Every row gives one point. Each copy is the shape, with its points in the same order, stretched, turned, moved and blurred by noise. Is it also mirrored, or only turned?

Shape (8 x 2)
[[ 45   5]
 [-13 -12]
 [  3  -7]
 [ 25  35]
 [-15 -56]
 [-20 -28]
 [ 38 -30]
 [ 58  38]]
Copy 1 (8 x 2)
[[ 37 -12]
 [-31  -7]
 [-11  -8]
 [ 29  21]
 [-53 -43]
 [-45 -20]
 [ 12 -39]
 [ 64  12]]
Copy 1 is: only turned
Copy 2 (8 x 2)
[[ 47  14]
 [  0 -21]
 [ 12 -13]
 [ 14  33]
 [ 20 -57]
 [  1 -36]
 [ 59 -15]
 [ 47  45]]
Copy 2 is: only turned

Shape (10 x 4)
[[ 22 -17 -65  10]
 [ 13 -20 -95  32]
 [-26   0  25  -6]
 [  8 -22  23 -13]
 [ 15  23  -1  22]
 [ -6  59   1 -21]
 [ 23  34  20 -15]
 [ 39 -23  24  -2]
 [-60 -19   3   8]
 [ 41  20  22   6]]
Copy 1 (10 x 4)
[[ 68 -16  19  27]
 [ 72 -39  27  55]
 [-10  -1  25 -32]
 [ 14  10  -6 -33]
 [  6  23  25  24]
 [  5  42  71 -16]
 [  8  50  28 -14]
 [ 25  27 -26 -10]
 [ -9 -45  33 -27]
 [  9  51   4   8]]
Copy 1 is: mirrored
Copy 2 (10 x 4)
[[ 30  35 -60  -2]
 [ 24  51 -94   8]
 [-29   3  29   2]
 [  1   8  33   6]
 [  7 -27 -14  14]
 [ -8 -30   4 -33]
 [ 11 -30  23 -16]
 [ 27   1  39  26]
 [-54  32   9   4]
 [ 26 -34  17  13]]
Copy 2 is: mirrored
Copy 3 (10 x 4)
[[ 40 -41 -59   1]
 [ 58 -57 -83  23]
 [-37  19   6  24]
 [-24  -4  13 -10]
 [ 26  13   2  27]
 [  4  64 -12  12]
 [  8  38  15  -5]
 [  1 -17  29 -18]
 [-50  -4 -19  48]
 [ 25  20  27  -3]]
Copy 3 is: only turned
Copy 4 (10 x 4)
[[ 40 -36 -44  14]
 [ 54 -39 -74  36]
 [-27  28  15  -4]
 [-15 -14  25 -13]
 [ 25  14  22  21]
 [ 33  67  13 -18]
 [ 29  28  40 -17]
 [  4 -36  42  -5]
 [-50  20 -22  14]
 [ 33   4  51   2]]
Copy 4 is: only turned

Shape (12 x 6)
[[ -9  46  13   5  -2  32]
 [ 24  22  37  12 -19  32]
 [-16 -29 -28 -10 -13 -59]
 [ 27  11  47   0  10  -3]
 [ -9 -68 -41  34  31 -33]
 [-50 -42   0  10 -56 -30]
 [-11  -9  -5  24  33 -26]
 [-42 -56  12 -12 -46   7]
 [-50 -52  16  18 -44 -13]
 [  5  36  37 -26  45  26]
 [ -4  46  67  20  11  24]
 [-13  31  56  -3   8  12]]
Copy 1 (12 x 6)
[[ 15  33  34   9   6  13]
 [ 47  -6  33  19   7  11]
 [ 21  22 -55  14  -4 -81]
 [ 39 -12  47  14  11 -33]
 [ -1   2 -62  13  74 -72]
 [  0  -5 -62  45 -27 -46]
 [ -2  16  -1  17  49 -57]
 [ 10 -28 -68   7 -17 -14]
 [ -4 -22 -51  36  -6 -29]
 [  7  14  52 -32  21 -10]
 [  6  -5  78  28  15   4]
 [  4   0  48  15   2  -8]]
Copy 1 is: only turned
Copy 2 (12 x 6)
[[ 20  19  -5 -41  13 -42]
 [ 48  -5  33 -21   5 -40]
 [-24 -13  -6  35 -47  29]
 [ 23   8  36  10  22 -26]
 [-30 -82 -24  53  -6   9]
 [-36 -53  19 -12 -83  -2]
 [-22 -16 -13  34   6 -19]
 [-31 -60  25 -40 -46  26]
 [-42 -67  19 -17 -54 -11]
 [ 10  34  12 -22  62 -22]
 [ 10  21  39 -14  28 -79]
 [  2  18  41 -28  19 -40]]
Copy 2 is: mirrored
Copy 3 (12 x 6)
[[ 13   3 -17 -33  36  24]
 [ 30 -19  12 -43   7  17]
 [-47  14 -14  19 -19 -42]
 [ 22   5  29 -44  16 -16]
 [-47  13  36  64 -27 -13]
 [-48 -56 -20  15  -4 -38]
 [-14  21  24  21  14 -13]
 [-57 -55  10 -11 -12 -18]
 [-47 -69   5   6  -1 -29]
 [  6  39  37 -52  47  19]
 [ 38 -13  15 -52  64   7]
 [ 15  -7  16 -46  51  -8]]
Copy 3 is: mirrored

Shape (11 x 8)
[[ -6  -2   5  23  37  35  33  38]
 [ 51 -27  -5  15 -46 -28  15 -40]
 [  9  40  -5   2 -14 -35  27  55]
 [ 17  -9   8 -22  11 -32 -50  -7]
 [-46  15  23 -39  19  20   9   6]
 [ 21   8  26 -30 -26  25 -54 -22]
 [  4  40   0  43 -55 -10 -55 -13]
 [-23 -17  33   5 -16  58 -27  -1]
 [-25  10 -30  26 -23  63 -39  -4]
 [  0   5 -19 -49  -9  55  -7  19]
 [ 42  65  19  26 -28 -32  31 -37]]
Copy 1 (11 x 8)
[[-14   0  46  43  43  16 -11  57]
 [ 45  35 -39  61   5 -28 -19 -42]
 [-11  17  -1  45 -29 -43  -1  65]
 [ -2 -11 -46 -30   5 -34 -36 -23]
 [-12  22  28 -40  -3  20  19  27]
 [ 36 -29 -13 -29 -14 -10   1 -47]
 [-13 -20   6  36 -38 -51  -3 -62]
 [ 16 -18  39 -14   2  47  -8 -25]
 [-38 -50  25  31   3  30  32 -44]
 [  5 -33 -13  -2   4  34  39  25]
 [ 36  43  17  51 -15 -95  16 -13]]
Copy 1 is: mirrored
Copy 2 (11 x 8)
[[ 26  12  -5  10  63  26 -10  65]
 [ 44  -5  12  30 -40   2  43 -20]
 [ 20  -9 -31   2 -39  20 -30  82]
 [ 12 -12 -25 -47  -8 -35 -10  -3]
 [-57 -10 -14 -24  34  18  -7  32]
 [  0  37 -27 -63  -7  -8  38 -21]
 [ 24  72 -27  -1 -49  -7 -22 -29]
 [-13  61  -4 -16  48 -15  30   0]
 [ -5  70 -62   2  44   0  12 -19]
 [-17  18 -70 -32  31  15  51  31]
 [ 50  -1  31 -11 -65  65 -10 -15]]
Copy 2 is: mirrored

Shape (15 x 11)
[[-34  23 -34  21 -69  23 -36  15 -17   7 -12]
 [  5 -39  21 -11  12 -66  18   1  43   4  -4]
 [ 15  24 -36   6 -47  50  16  -6 -27   1 -45]
 [-22 -49  55 -10   6  15  -4  22  64  29 -18]
 [-17 -38 -10 -46  12 -24   1  63  38  18 -27]
 [ 36 -10 -23 -13  22 -28  21  13  72 -25  57]
 [-30 -49  22 -62  31   6  -2  33  62   0 -17]
 [ 12   1 -26  34  17 -27   3  17  46 -52  -9]
 [-11  65 -28  33 -20  15  -2 -14 -28 -42 -25]
 [  2   0 -19 -14 -44  34 -57 -16 -32 -30 -30]
 [-45  46 -31 -19 -29  41 -38 -25 -12  19 -37]
 [ 19 -18  10 -39  41  -2 -45  17  36  50 -19]
 [-34 -15  57 -36  -2  27 -20  75 -11  31 -18]
 [  0 -39 -39  14  49 -31  32  -7  17 -26  43]
 [-33 -10 -12  10 -18  58 -46  31 -11  31 -55]]
Copy 1 (15 x 11)
[[-34 -37   6  74 -45  -2 -11 -18  10 -24  12]
 [ 27  -5  27 -28  -3 -48  13 -28   3  40  -4]
 [-16 -25 -33  50 -34  20  30 -19 -24 -17   3]
 [  9 -46  54  16  27  16 -23   0 -18  50  -8]
 [  2 -48  -2 -11  -2 -20 -19  13  26  56 -22]
 [ 64  19  -4 -39 -35 -17  -3   9  11  51  58]
 [ -5 -48  19 -29  28  13 -31   6  15  64   6]
 [ 48  25   2 -14 -14  -7   8   1  42 -17  13]
 [-28  24 -13  36 -20  -4  39 -10  15 -56  39]
 [-42 -18 -20  24 -40  31 -23 -50 -13 -22  11]
 [-72 -11 -21  74  -5  15  -7 -29   2   9  29]
 [  3  15 -18  11   3   7 -49 -10 -22  84 -19]
 [-56 -58  41  17  11   6 -40  51 -30  27 -35]
 [ 52  -3 -22 -27  10 -53  -4  -6   4  -7  52]
 [-38 -47  -3  68   8  26 -35  -5 -15  -3 -28]]
Copy 1 is: only turned
Copy 2 (15 x 11)
[[ 55  47 -11   1 -31 -22 -37  26  21  21 -10]
 [-52 -56  24 -20  -5 -18  36   4 -19  -2  13]
 [ 54  37 -18  -5  36 -13  -9 -20  31   6 -37]
 [-42 -26  59 -39   4   8  37  22  15  58  11]
 [-29 -38  14 -49 -36  29  62  43  16  29 -30]
 [-28  -9 -32   7   9  33  46   3 -23  -9  71]
 [-58 -20  38 -55   2  36  74  48  33  21  -1]
 [-33   7 -27  48   0  14   3  11  25  -3   3]
 [ 16  61 -27  45  22 -28 -19   6   9 -15 -35]
 [ 33  54  32  -4  -7  18 -26  12  32 -24 -34]
 [  3  84  -5 -42   0 -20 -17  18  25  11 -34]
 [-58  17  50 -56 -17  57  36  -7 -32  38 -25]
 [ 12   1  81 -23 -22  20  61  57 -13  67 -48]
 [-32 -42 -44   2  34  29  -7  37 -30 -13  31]
 [ 22  37  33 -25 -20  24 -29  34  39  62 -63]]
Copy 2 is: mirrored
Copy 3 (15 x 11)
[[-55  23   2   2 -28  21 -23 -64  -1 -65  37]
 [ 32 -20   9   4  -2 -64  10  -6  19  -2 -15]
 [-21  22  14  21 -28   7 -26 -63 -68   3  36]
 [-36 -34  71 -13   9 -47  10  -3  13 -18  -9]
 [-34 -59 -10 -34  -5 -51 -18  10  -7 -21  -3]
 [ 35 -29 -18 -14  49 -40  39 -11  31  31  50]
 [-31 -64  32 -64  16 -38  21  10  -5 -10 -20]
 [ 26  13  -2 -19  55 -46 -10 -45  -3 -30  31]
 [-11  74  -8 -14   9  -2 -15 -78 -32 -34  24]
 [  0   1  35 -34 -39  54 -22 -50 -28 -44  30]
 [-70  28   9 -36 -28  32 -26 -74 -16 -14   0]
 [-24 -36  34 -49   6 -21 -44  12  25  29 -13]
 [-77  -2  45 -43 -20 -24 -12  45  -7 -46   3]
 [ 41 -15 -31  17  71 -12  27 -11   1   7  -9]
 [-80  -4  44 -15 -12  18 -61 -37 -32 -49   4]]
Copy 3 is: mirrored

Shape (16 x 12)
[[  2  10  -3 -22  24  14   8  -8 -17 -13  27  13]
 [  5   5 -27  35  11   2  -4  28  10 -40 -12  -2]
 [  8  -7   7   0   0  12 -31  -9 -26  18  -9  13]
 [ 12  28  -5 -27  27  26 -15  -5   4  23 -20  32]
 [ 12   1  -8 -36  -8  -1 -33 -18  -3  -6 -15  36]
 [ 18  14   1   8   7 -37  19  39  10 -17   8   5]
 [-31 -16   6   1 -35   6 -27  -7 -36  25 -41 -30]
 [-44 -33  19  13 -12  -4 -40 -28 -35  46 -28  10]
 [  7  34  -5 -26 -11  10  13   9  21 -16  29   5]
 [-53 -19 -11  10 -42   7 -28   5 -23  47  -3  11]
 [-16 -40  -8  18 -48  15   0 -18 -28  29 -23  10]
 [ -8  11   8 -16   3  11  15 -22  32  -5  -3  18]
 [-13 -49 -16  10 -18  -2 -12  19  10  21   5 -32]
 [ 14  21 -37  33   1 -35   2   4  21 -17  28 -27]
 [ 15   0 -23  28 -21 -11  21  15   6  17  13 -25]
 [ 26  30  33 -17   1  35 -18 -10  23 -12  17  35]]
Copy 1 (16 x 12)
[[ -4  37  13  14  14   6 -15  26  -8   3   8  24]
 [  2 -11 -11  27 -31  31 -31  -5 -24 -17 -26   3]
 [ -2  10  30  14  20  31   8   2  21  20  19 -16]
 [  2  12  -7  30  50  22 -15  30  28  32  21  17]
 [ 13  16  20  22   9   8   9  29   5  68  44   5]
 [ 47  13 -19  -2 -23  10 -38  28 -16 -14 -26   5]
 [-13 -12  22   6  22  -8  19 -53  17  10  15 -44]
 [-12 -33  61  10  30  -9  23 -27  40   8  31 -32]
 [  4  41 -31  14 -14 -22 -13  53  -9  11   3   8]
 [-12 -12  40  36   9 -49  26  -4  27  16 -12 -52]
 [ -5   2  34  16  -8 -18  44 -31  33  28 -14 -12]
 [ -8   0 -21   5  -1 -23  -5  33  13  14  24  36]
 [ -3 -41   7   7  -3 -24  46  -4 -24  -3 -27 -26]
 [ 33  -4 -20  29 -29  11  -4  26 -39 -54  -7 -10]
 [ 27   6 -21  15 -13  -2  17   7  -6 -35 -39 -11]
 [-20  39 -12   0 -10  23 -17  64  25  34  38  12]]
Copy 1 is: only turned
Copy 2 (16 x 12)
[[ -6   7 -23   3  20   7   1 -25 -16  24   6  22]
 [ 17   2   1  16 -23  18  15  19  25 -19 -13  28]
 [ -2 -25  10   3   2 -21   1 -46 -13  10 -26 -22]
 [ -4 -21  25   1  23   3  27 -35 -28  33 -27  18]
 [-28 -29 -17 -24  10  -9  15 -40 -11   6 -55   9]
 [  0  -9   7   5  -3 -10  -7  36 -24 -16  -9  41]
 [-18 -20  26  20  18   1  -5 -24 -10 -18 -18 -80]
 [ 10 -47 -11  17   2 -25   4 -39 -13  29 -33 -95]
 [-10  11   0  -7  46   9 -15   5  -4  -3 -15  50]
 [  8 -26 -11   5  15   6 -37 -13   6  27 -57 -71]
 [ -8  -1  19 -22   1 -20  -5 -15  15  21 -34 -60]
 [ -2   0  -4 -11  42  -3  27   4   2  20 -11  18]
 [ 28 -10 -12 -30   6   6 -19   6 -10 -26 -23 -35]
 [ 34  32  -6   8  17  -1  -4  26  -8 -35 -26  31]
 [ 24  30  33  -9  17  -8 -15  21 -14 -12 -18   5]
 [ -7 -26   7  -8  38 -25   1 -46   4  17 -12  50]]
Copy 2 is: only turned
